Rows are points. Each copy is the shape, with its points in the same order, turned, moved and blurred by noise. Is it also mirrored, or only turned?

Shape, 7 rows:
0: -2.4 -1.7  2.3
1:  0.8  5.1  0.6
2:  1.0 -0.1  2.1
3: -1.3  2.1  0.9
4:  5.0 -4.0 -7.1
5:  1.0  5.1  0.9
6:  4.5 -1.4 -1.9
Copy 1 (7 x 3):
0: -2.4 -1.1 -1.1
1:  2.0  1.5  5.3
2:  1.0  1.2 -0.4
3: -0.4 -0.4  2.5
4:  9.4 -5.3 -3.4
5:  1.5  2.7  4.8
6:  6.2 -0.6 -2.2
Copy 1 is: mirrored
Copy 2 (7 x 3):
0:  2.1  0.2 -4.2
1: -0.3  5.5  0.7
2:  2.9  1.3 -0.7
3:  0.1  3.3 -1.9
4: -2.7 -5.9  4.9
5:  0.0  6.0  0.8
6:  0.7 -1.6  3.5
Copy 2 is: mirrored

Shape (7 x 3):
0: -2.8 -2.6  2.2
1:  0.9 -1.8 -0.1
2: -0.2 -0.1 -4.0
3: -1.9  8.0  3.2
4:  0.4  0.7 -7.8
5: -1.2 -0.9  3.5
6:  0.4 -1.9  1.6
Copy 1:
0:  2.9  1.8 -1.6
1:  0.5  0.2  1.8
2: -3.4 -0.8  0.2
3: -3.6 10.2  0.2
4: -6.8 -2.9  0.1
5:  2.6  3.5  0.4
6:  1.8  1.6  1.6
Copy 1 is: mirrored
Copy 2 (7 x 3):
0: -3.1  2.3  4.0
1:  0.4  2.9  1.6
2: -2.0  3.6 -2.6
3: -1.8 -7.2 -0.5
4: -2.2  4.4 -6.6
5: -1.1  0.3  4.5
6:  0.1  2.2  2.9
Copy 2 is: mirrored

Shape (9 x 4):
0:  0.2 -3.1  4.9 -0.2
1: -1.9  1.2 -2.2  0.1
2:  0.3  5.3 -1.1  3.9
3: -0.2 -1.2 -1.8  6.4
4:  3.6 -4.8  6.9  1.4
5: -2.2  5.4 -1.2 -1.8
6:  1.1 -0.1 -1.5 -0.7
7: -0.2  4.0  3.2  3.8
8: -0.9 -5.3  5.4 -0.3
Copy 1 (9 x 4):
0:  4.5  5.0 -1.8 -2.2
1: -0.5 -1.1 -0.1  1.8
2: -5.5  1.4 -1.6  1.2
3: -1.8  2.4 -7.5  1.7
4:  4.3  6.3 -4.7 -6.2
5: -2.2 -0.7  3.2  1.7
6:  0.9 -1.5 -1.5 -1.3
7: -3.4  5.0 -0.4 -0.4
8:  7.3  5.1 -1.9 -2.7
Copy 1 is: only turned
Copy 2 (9 x 4):
0:  1.1  4.5 -0.3 -0.1
1: -2.3 -2.7 -2.6 -0.8
2: -0.6 -5.9 -0.4  2.8
3:  0.2 -3.4  4.5 -1.3
4:  5.1  6.1  0.9  0.8
5: -2.9 -3.8 -5.1  2.3
6:  0.5 -1.8 -2.6 -1.6
7:  0.2 -2.2  0.7  5.5
8:  0.4  6.4  0.0 -1.5
Copy 2 is: only turned
Copy 3 (9 x 4):
0: -1.3 -3.8 -1.6 -3.4
1:  2.4  1.2 -1.4  3.1
2:  4.5 -0.2  3.8  3.5
3:  2.3 -4.9 -0.1  5.8
4: -3.3 -6.7  1.2 -3.2
5:  4.3  4.9  0.4  0.8
6: -0.5  1.3 -0.7  2.4
7:  4.7 -1.7  3.5 -0.1
8: -1.3 -5.2 -3.3 -3.5
Copy 3 is: mirrored
